Each row is a point. Each copy is the shape, with its points in the same order, turned, moved and blurred by noise. Say if it was mirrored as well.

Shape:
[[-27  27]
 [  1 -52]
 [ -4  36]
 [  2  29]
 [ -3 -42]]
Copy 1, 5 rows:
[[-26  38]
 [-38 -46]
 [ -3  36]
 [ -1  29]
 [-36 -35]]
Copy 1 is: only turned
Copy 2 (5 x 2):
[[ 16 -37]
 [-29  33]
 [ 38 -22]
 [ 35 -14]
 [-26  18]]
Copy 2 is: mirrored

Shape:
[[ 30   2  25  -1]
 [-42  14 -11  13]
 [-11  29  34   0]
 [-23 -24  -2 -23]
 [ 28  17 -40 -66]
 [-10  11  -9   3]
 [-46 -27  22 -49]]
Copy 1 (7 x 4):
[[  9   2  29  16]
 [ -4  -6 -50   1]
 [-20 -22   1  -8]
 [ 24 -31 -31  37]
 [-20   9  -7  95]
 [ -2   4 -23  17]
 [ 15 -72 -26  42]]
Copy 1 is: mirrored
Copy 2, 7 rows:
[[-17 -12  29  12]
 [ 47   5 -24  -5]
 [ 28 -17  31  -2]
 [ -1  -3 -13 -35]
 [-21  66  41 -49]
 [ 19  18  -4  -4]
 [ 11 -28  -1 -78]]
Copy 2 is: mirrored
Copy 3:
[[  2  -8 -23   3]
 [ -9  30  45  18]
 [ 22  33   3  -4]
 [-37  34  -8  25]
 [-64  13 -13 -58]
 [-12  17  19   3]
 [-33  76 -28  34]]
Copy 3 is: mirrored
Copy 4, 7 rows:
[[-19  26  18  34]
 [ -7 -19  -7 -30]
 [-29  28  12 -19]
 [ 26 -11  28   3]
 [ 57  44 -26  35]
 [ -1  -1 -10   0]
 [ 40   2  55 -22]]
Copy 4 is: only turned

Shape, 10 rows:
[[ 32   5   5   2  35   7]
 [-28   7 -20  12  31  27]
 [ 56 -14  34 -25 -39   4]
 [  8  46 -28  63  31  47]
 [-16   0  33 -13 -26 -34]
 [ 51  32 -15 -29  27   1]
 [ 17  -3  -9 -11 -22  -1]
 [ -9 -49 -10 -13  29  -9]
 [-12 -19 -28  -3  18 -50]
 [-25 -23  12  56 -17  33]]
Copy 1, 10 rows:
[[-29 -24  -6  29 -18  26]
 [ 20 -18  39  18   6  36]
 [-73 -48 -22 -12  -2 -33]
 [ -6 -31  70  13 -53  62]
 [-25  15   6  -7  14 -41]
 [-33 -17 -34  -9 -18  56]
 [-17 -31  -4 -14  -5  -9]
 [ 20 -21 -18  48  15  -7]
 [ 29  13 -17  19 -12 -14]
 [  1 -41  71  31 -10 -25]]
Copy 1 is: mirrored
Copy 2 (10 x 6):
[[ 16 -26  18 -31  36  20]
 [ -4  -7 -39 -19  35  40]
 [ 47 -51  36 -36 -35 -11]
 [-25  -2 -48 -82  59  19]
 [  8 -12  15  13 -20 -11]
 [ 50   4  30 -50  31  36]
 [ 43  -9   1 -21   1   3]
 [ 32 -45 -18  30  38  27]
 [ 41  -7  -6  32  51   5]
 [-19 -48 -53 -27   4 -23]]
Copy 2 is: mirrored
Copy 3, 10 rows:
[[  7  23  29 -30  21  -4]
 [-26  23  23 -27 -17  38]
 [ 51 -31  29  16  15 -42]
 [-44  52  77   5  12  35]
 [  8 -30 -26  21  13   2]
 [ 12  47  27 -17  10 -45]
 [  0 -12  22   8  -7 -23]
 [ -8 -23   4 -59  -7   0]
 [-44 -16 -18 -35   7 -18]
 [-21 -36  52   6   4  57]]
Copy 3 is: mirrored

Shape (15 x 9):
[[-11  23 -11  -9 -21 -32 -20 -25  -5]
 [  4  19   1 -14 -23   5 -12  -9   1]
 [  5  17   7 -10  81 -23  -5   3   5]
 [ 12  10 -13   3 -19  41 -10 -29   1]
 [ 13  22  20 -10   4   8 -23 -21   0]
 [ 14  17  47   4 -15 -21  -9  17   9]
 [-26  18 -20   9  35 -30  26  -5  -9]
 [-11 -44  64 -14  24 -29   9 -21   0]
 [-26 -12 -15  -6  -5  13   7 -30  21]
 [  6   4   4 -10  -7 -11 -16   6  18]
 [ 11  16  17  47  10   9 -19  10   2]
 [  3  18   0  -7 -18 -31 -27 -17 -13]
 [  8 -29 -20  -6 -17   4   6  23 -14]
 [-36 -28   5 -11   1  37   0   7   2]
 [-20 -13   2  -6 -19   8 -12  -6  20]]
Copy 1 (15 x 9):
[[ 16  -4  -9 -48  17 -20   1  -6  -3]
 [  9  16   7 -17   7  -9   8   8   1]
 [-70 -25 -19  -5  31 -43  38  -5   7]
 [  3  43  -3   5  23  10  -4  -3  -9]
 [ -6  12   8  -6  31 -23  15  15 -13]
 [ 18 -29   8   5   5 -24  33  36   1]
 [-39 -33 -31 -30  22   2  11 -16  27]
 [-17 -67  47  14  33 -16  15 -16 -16]
 [ -3   6   4   0  22  -1 -20 -34  19]
 [  5  -3  -1  -3  -2 -28  16  -3   4]
 [ -2  -8 -40  27  22 -10  15  26 -12]
 [ 14  -7  -7 -40  13 -21  13   2 -17]
 [ -6  -5  -5   3 -34  18  12 -21 -10]
 [-26  -4  16  23  -8   3 -35 -11   4]
 [ 10   0   7   8   1 -14 -18 -15   6]]
Copy 1 is: mirrored
Copy 2:
[[-22   5  24 -12 -15  18 -34 -14  -9]
 [ -4  12  16   6 -26  12  -5   1 -10]
 [  6 -19   3 -15  16   2   0   6 -95]
 [ 33  18  12  15 -25  -3   1 -19   5]
 [  9  -4  30  14 -26   2  -8   1 -33]
 [-30  -9  26  12 -20 -12   0  41 -22]
 [ -3   2   5 -45  35  13  -9   3 -41]
 [-35 -67  28 -10   0 -20  38 -10 -32]
 [  1  15  13  -3  11   4  20 -44  -7]
 [-21   6   2  14 -14   2  -3   4 -22]
 [ 18  -3  14  24  14 -31 -17  30 -18]
 [-19  -7  15  -2 -22  12 -37  -1 -16]
 [ -7  -9 -38   1  -5   9  13   4   6]
 [  7 -11   0  22  17  23  42 -17   6]
 [-16   7  10  21   1   7  13 -19   1]]
Copy 2 is: mirrored
Copy 3 (15 x 9):
[[-11 -21   1  25 -50   1   3  -6 -26]
 [ 10  -6 -10  23 -22  11   6   1  -5]
 [ -3 -17 -35 -27 -15   8  13 -88 -20]
 [-11 -11 -11  18 -11  30  13  10  30]
 [ 15 -23 -10  19 -17  28   3 -26   3]
 [ 23   3   5  33   7   8 -21 -32 -32]
 [-39   0  -7  -7 -28 -22  26 -53 -17]
 [ 20 -38  48 -30  20  -1  -4 -47 -30]
 [-19 -22   0 -12 -16 -15   3   3  21]
 [  8  -4 -18   4 -13   5 -12 -10 -20]
 [-21  15  -8  22   2  35 -24 -45   3]
 [ -4 -17   0  24 -39  18   1 -11 -34]
 [-13  26  -3 -18   0  14  14  14 -23]
 [  8  17  17 -35 -11   0   2  -3  28]
 [  1  -5   5  -6 -17  -4 -17   6   6]]
Copy 3 is: only turned

Shape (17 x 11):
[[ 30 -43  35 -26  34 -30  20  -5  20  32   0]
 [ 16 -25 -14 -42  11  36  -2  24  -4 -27  36]
 [ 27  -9  33 -47 -12   5 -12   4 -27 -14  46]
 [  2 -42  80 -25  19   1  31 -12  58  51 -13]
 [ 56 -32 -16  -9 -24  30 -16  12 -11   9  30]
 [-11 -37  50  19  35 -43 -14 -24  79  14 -13]
 [ 14 -60  32 -19  -6 -48   0 -28  37  29 -14]
 [-14  41  -8 -22  10  19 -57 -25 -13  16  29]
 [-20 -44  -7 -40   3  33 -17  59 -55 -23  21]
 [-16  60 -29  -4   7   1 -41  -9 -21  11 -34]
 [ -1  36  24  -7  -2 -12 -28  20  18 -10 -40]
 [ 19 -27   3 -10 -22  13  12  39 -21 -44  12]
 [ -8  28  39  39  11  -5 -33 -29 -24   3 -20]
 [ 17 -25  17 -26 -31  -8 -14  53  -9   6  32]
 [  0  -3 -30  -6 -31  -8  34  35 -14  -5  42]
 [-24  17  10 -13 -25   4 -22 -38  10   2 -25]
 [ 22  -1  57  -5  18 -47  -6 -45  22  -3 -29]]
Copy 1:
[[  0  -6  23   9  11  25   6  59 -57  -8  -3]
 [-12 -15 -40  -6  44  21 -13   8  18  14   0]
 [ 23  25  -5 -15  41  39 -15  32  23  21  11]
 [-22  32  43   6  35   1  43  65 -66 -23 -33]
 [ -6 -25   1 -31  27  17   7  16  31  -9  44]
 [  7 -10  74  -8  19 -22  -3  29 -79  -6 -54]
 [-17  -9  62 -29   4  24   8  57 -56  15 -18]
 [ 54  18  -1 -14  14   2  23 -42   3  43   4]
 [-40  -1 -14  38  50  49 -21 -12  40  38  14]
 [ 43  -2  14  15 -43  11  32 -46  23  37 -23]
 [ 34  -7  41  23 -10  -3  18   9  28  16 -54]
 [-25  -9   0  -3  21  31 -36  20  49  -4 -11]
 [ 46  28  61   5 -12  22   5 -36   2 -14 -23]
 [-12   1  21   5  34   4 -17  43  37  31  23]
 [-28  12 -17  -9 -19  -9 -35  19  33  18  18]
 [ 10  21  35 -32 -11  14  32 -15   4  29 -45]
 [ 43   5  61 -19 -10  34   5  37 -40 -11 -51]]
Copy 1 is: only turned
Copy 2:
[[ 58  26  34 -25   5  -4   5   1  24  16  26]
 [-23  39   5 -14  11 -20   7 -14   5 -34  56]
 [-12  -2  -2 -55  14   3  14 -21 -12   9  68]
 [ 60  31  77 -24 -45   1  -7 -19  13  22  -3]
 [-17  52 -27 -55  22 -11 -20   0  -5 -21  16]
 [ 62  28  38  37 -21 -10 -41 -31  18  57   9]
 [ 50  13  23 -24   5 -24 -23 -25  35  54  -4]
 [-19 -10 -16  -2  31  56 -35 -58 -15 -23  38]
 [-50 -16  12 -33  23 -51 -14  21  -1 -55  58]
 [-29 -12  10  30  62  54 -46 -24 -15 -20 -11]
 [-21   5  48  14  37  34 -26   2 -22  27  11]
 [-42  20  -1 -25  15 -35  17  32 -22   0  31]
 [ 24 -23  -2  14  29  32 -47 -16 -55  27  12]
 [-26  11   6 -52   3  -8  -8  22  12  13  50]
 [-35   6 -27 -15   1  -2  26  30  22 -15  13]
 [-14 -12  21  -1  12  18 -25 -43 -13  17 -24]
 [ 51   6  39   2  26  14   1 -28 -17  65   9]]
Copy 2 is: only turned
Copy 3 (17 x 11):
[[ 33  29  31 -37  11 -41 -41 -15  53   7  16]
 [  3  37 -29 -11  13  13  -4  58  25   3  29]
 [ 20  38 -24 -25 -35  -5  14  22  35  11  49]
 [-13  48  75 -55  -4 -32 -44 -37  46 -14  17]
 [ 33  -6 -12 -15 -25  19  -9  45  25 -24  12]
 [ -8   4  65  -5  18 -11 -63 -63  40  15  49]
 [ 22 -10  55 -31   6 -19 -14 -36  61  14  22]
 [-29  14 -49  42 -39 -13 -11 -13  20   4  18]
 [ -5  44  -3   6 -16   9   8  95  32  48  12]
 [-19  -1 -45  33 -26  -8 -21 -25 -19  44 -25]
 [-14  22  -5 -12 -16  15 -34 -33 -13  51   9]
 [ 32  34  12 -12  -4  29  11  52  -7  26  25]
 [  3   8  12  33 -55 -28 -31 -30 -21  32  26]
 [ 26  37   5 -11 -34  36  -7  29  55  27  19]
 [ 47  47 -10  27   9  36  23  21  26  11  -7]
 [-27  -4   7  10 -16  -9  10 -38  -4  17  11]
 [ 18   5  24 -29  -6 -40 -32 -62   7  31  46]]
Copy 3 is: mirrored

Shape:
[[  1  -9  -9 -14  -3 -25 -19  12  10  28  -7  16]
 [ -1  -6   8  39   3  10  17 -49 -21  -7  14 -10]
 [ -1  13  42  47  21  23 -11 -24  15  -3  -3  12]
 [-15   8 -17 -14  24 -32  27 -10 -12  19  67  12]
 [-14 -11  38   1  14   9  14  20 -23 -10   0  12]
 [  6  -1   1  95  39  11  44 -20 -13   5 -15  19]
 [ 13   7  -8  -3 -20  34  -8  12 -13 -11  47  10]
 [-22  -2 -13  -6  25  16 -20  -1  -3 -26   7  13]
 [-10 -12  -6  -6  17   3  74   6   6  -6  -3  17]
 [-14 -10  -1  25  35  31 -10 -73  13  50 -10   5]
 [ 80  57  -6  14 -20  -6 -20 -25 -17  19 -20  16]
 [ 11   8 -11 -10  17  17  -7  22  -7  -7  29 -27]
 [  4  13 -17  -7 -13 -32  11  23  26   5  -7  -3]
 [ 26  38   7  -7   0  13  -8  19  -9 -14 -10  23]
 [-19  29 -15  -6 -23   5  25  22 -12   8  -4  -8]]
Copy 1:
[[  3   7  13 -46 -12 -26 -16   1 -18  -2 -13  -7]
 [-27  36 -10  -2  19  27   4   2  12  27   7 -43]
 [-31  -7  16  -2  45  -9  -7  25  17  -2   2 -49]
 [ 37   9 -13 -46  -5   5  45 -37  -8  20  -9 -39]
 [-20 -19  18  12  -9  -1  26  17  -8  -4 -22 -22]
 [-37  48 -29  -8  56 -11  53  55   6  -4  23 -41]
 [ 38   3  35  -2   4  32 -12 -10 -26  -3  13 -18]
 [  6  -8 -14  -3  26  11  -9  -6 -20 -17 -24  -8]
 [  3  12 -19 -10 -26   0  46  10  24 -30  -1 -16]
 [-22  27  -3 -48  60 -10 -13   9  61  30 -18  -7]
 [ -5  63  42   3  13 -53 -45 -18 -11   7  41 -38]
 [ 23 -21  -5  -4   5   2 -10  -6 -15  13  31 -12]
 [ 12   9 -11 -40 -38 -29 -25   4 -13 -19  16 -36]
 [ 10  12  29  22   4 -32 -16  -6 -18 -20  16 -29]
 [ 45  23 -12   2 -30  -8  -4  20  -5   1  -8 -28]]
Copy 1 is: only turned
Copy 2 (15 x 12):
[[-35  10  27 -10  14   7  -8  -9 -16   2   3   0]
 [ 21  20  -8   8 -13 -20  -1  31  15 -44  29 -14]
 [ 14  46 -10  25  -5 -10 -17  27  36 -11 -17   5]
 [ 10 -16  31 -26  37   6  28  33 -25 -58  -2 -13]
 [ 27  17  -1 -37   0  -1 -11  14  17  18   1 -20]
 [ 30  33  19  43  17 -16 -13  12  67 -42  24 -46]
 [  3  29 -14 -37  -4 -30  48  -5 -12 -15 -20  -8]
 [ -5 -10 -16   0  -3  -8  28  23   3  11 -19 -27]
 [ 34   0   7 -11  33  33  25 -12  18 -13  39  -8]
 [-12  38 -11  56 -23  38  -8  38  -4 -40   5 -30]
 [-60  51 -37   3  44 -46 -19 -22  -8 -32  11 -16]
 [ 17  -5 -15 -23   4 -19  21 -21 -21 -20 -23 -20]
 [-21 -15  21 -13  15  -2  -1 -35   0  -8  -1  23]
 [-14  23 -26 -22  32 -24   3 -20  13  10 -11 -15]
 [-15  -9  -9 -43   7  11  16 -39  21 -33   4 -12]]
Copy 2 is: mirrored
Copy 3 (15 x 12):
[[ -9  -9  17  -2  16  23   5   1   0   2  44  12]
 [-10  27  -1 -21 -36 -27  32  33  20 -14 -10   8]
 [ 14  25  21 -21  24 -41  13  47  21 -19  -3   1]
 [-23  23  -4  12 -37  55 -23  37  -2 -13   3  -9]
 [ 18  24  16 -12  21  19  24  10  -1   0 -29  17]
 [ -4  81  49 -34 -26 -52  10  24   5   8  -1  -6]
 [-27  -3  -4  35   5  -5  -1   1  -2 -28 -29  16]
 [ 18 -17  14   1  -8  -5  -6  25 -22  -6 -11  25]
 [-11  18  28 -29 -20  22  -9  -5  11  38 -32 -12]
 [-33   5   5 -30  -4 -40  22  83   6  28  32   8]
 [-43  28 -36 -37  28 -42 -16 -27  11 -45  46  15]
 [ -7  -6  -8  15   1   4   8   2 -35 -22 -14 -18]
 [  4  -9  11  -1   0  17 -12 -27  12   1  30 -20]
 [  1  10  -7 -13  34 -12 -22 -19  -7 -19  -6  17]
 [  7  13 -21  18  -3   4  -3 -23   8  27  -3  -2]]
Copy 3 is: mirrored

Shape:
[[ 24 -40  42 -39 -20   2  16  18   0  42  -4  27]
 [ 11 -48  28 -37  23 -45   4  43  18   9  -9  21]
 [ -5  57  21  44  58 -15  73  10   6  -4  25  68]
 [ -7  42  35  75  72  23  55  13  38  -6  30  14]
 [ 19 -12 -22  30  -7   9 -17   9 -21 -12  -7  -2]
 [-34 -43  14 -51   4 -12  12  49  37  27  25  35]
 [ 31   6 -19   3 -28  25   8 -18 -25 -15  28 -31]
 [ 27  19 -56  23   5  -4  28 -45  11   9   7   1]
 [  4  38  21  71   5 -33  40   4  10  12  45  24]
 [-26 -33  34 -26  -3 -10  -1 -20 -11  13 -14  17]
 [ 13  27 -13   9 -37  12 -23 -23   1   1  -1  21]
 [-17  57  17  60  56 -21  28 -10  16  34  37  23]
 [  2  12 -59  41 -24  14  21 -19  -4 -42   6   7]
 [ -2  30 -41  -3  -6  -3  20   9 -40 -17  11 -26]
 [ 37  22 -13  -8  -5  11 -30 -18 -10 -14  23  11]
 [ 20   6 -13   7 -14 -11   5 -40 -13 -42  40  -9]
 [  5 -79  11 -37   3   7 -18  18 -29  32  25  38]]
Copy 1 (17 x 12):
[[ 27 -48 -16   2  40  20   7   4 -33 -19 -52   4]
 [-14 -65 -18 -27  45  10 -41  -7 -28  18 -29  13]
 [-53  49   7 -28 -26 -10  -7 -46 -43  -2 -74  86]
 [-46  72  36  21  -6 -50 -29 -63 -59  16 -56  43]
 [  1  -3 -12  29 -19  -4  -7 -10  -7 -22  27   0]
 [ 12 -49  -9 -42  21 -16 -33  29 -73  28 -49  -2]
 [ 17   8   8  35 -15 -21  16  30  11 -38  11  16]
 [ 27  51  22   7 -32  12 -25  19  17  -4  -2  41]
 [ -2  23  30  -9 -37 -40 -20 -63 -21 -12 -47  57]
 [-10 -35  20   5 -10  36   0   6 -23  -1 -50 -24]
 [ 27  -3  -8  45 -44  -2  21   3   4  18 -17  17]
 [-25  61  15 -16 -37 -38 -29 -52 -11  13 -70  29]
 [ -2  28  18  32 -61  10  -6   7 -24 -17  40  43]
 [-15  18  14  -9 -32 -10  25  28   3 -15  22  20]
 [  6  -6 -18  50 -22 -14   6  23  19   1 -10  29]
 [ -9  -9  33  34 -36 -15 -19  24  14 -18 -12  43]
 [ 14 -48 -45  14  20  14 -31  33 -40 -36 -38 -25]]
Copy 1 is: only turned
Copy 2, 17 rows:
[[-33 -33 -11  22  38  19  25  36 -44 -27  -9  12]
 [  8 -24 -35   1  46   4  47  13 -39  -1 -30  48]
 [-43  68  26 -27 -54  41  49 -13  -6 -26 -26  78]
 [-27  53   4  -4 -77  25   9 -43  -1 -19  24  91]
 [ -9  45  -7 -25  32   6 -35  -4 -11 -13  -7  -4]
 [ 26 -21 -31  43  16  34  56  24 -10   2 -21  26]
 [-14  35  39  -3  25  25 -61  28 -23   3   9  10]
 [ 14  44  66 -32  14  10 -17  10  -1 -40  21  22]
 [-43  76   4 -27 -21  20  26  20  -6 -13  37  59]
 [-27 -17  11   8  34   2  40   0 -15  14  -1  -7]
 [-29  31  21 -17  11  -8 -22  35  26 -17  -5 -12]
 [-13  55  18 -37 -73  16  42   2  -5 -10  35  51]
 [ -2  76  42 -15  35  27 -37  -2  34 -17  -1   9]
 [  2  32  33 -40  17  54 -30  18  -7  22  -7  14]
 [ -9  30  28  -8   0 -17 -39  34 -17  -3 -26   2]
 [-18  56  52   1  32  -3 -30  18 -16  21   2  25]
 [  2  -1 -24  41  37  13  28  15 -67  -7 -28 -25]]
Copy 2 is: mirrored
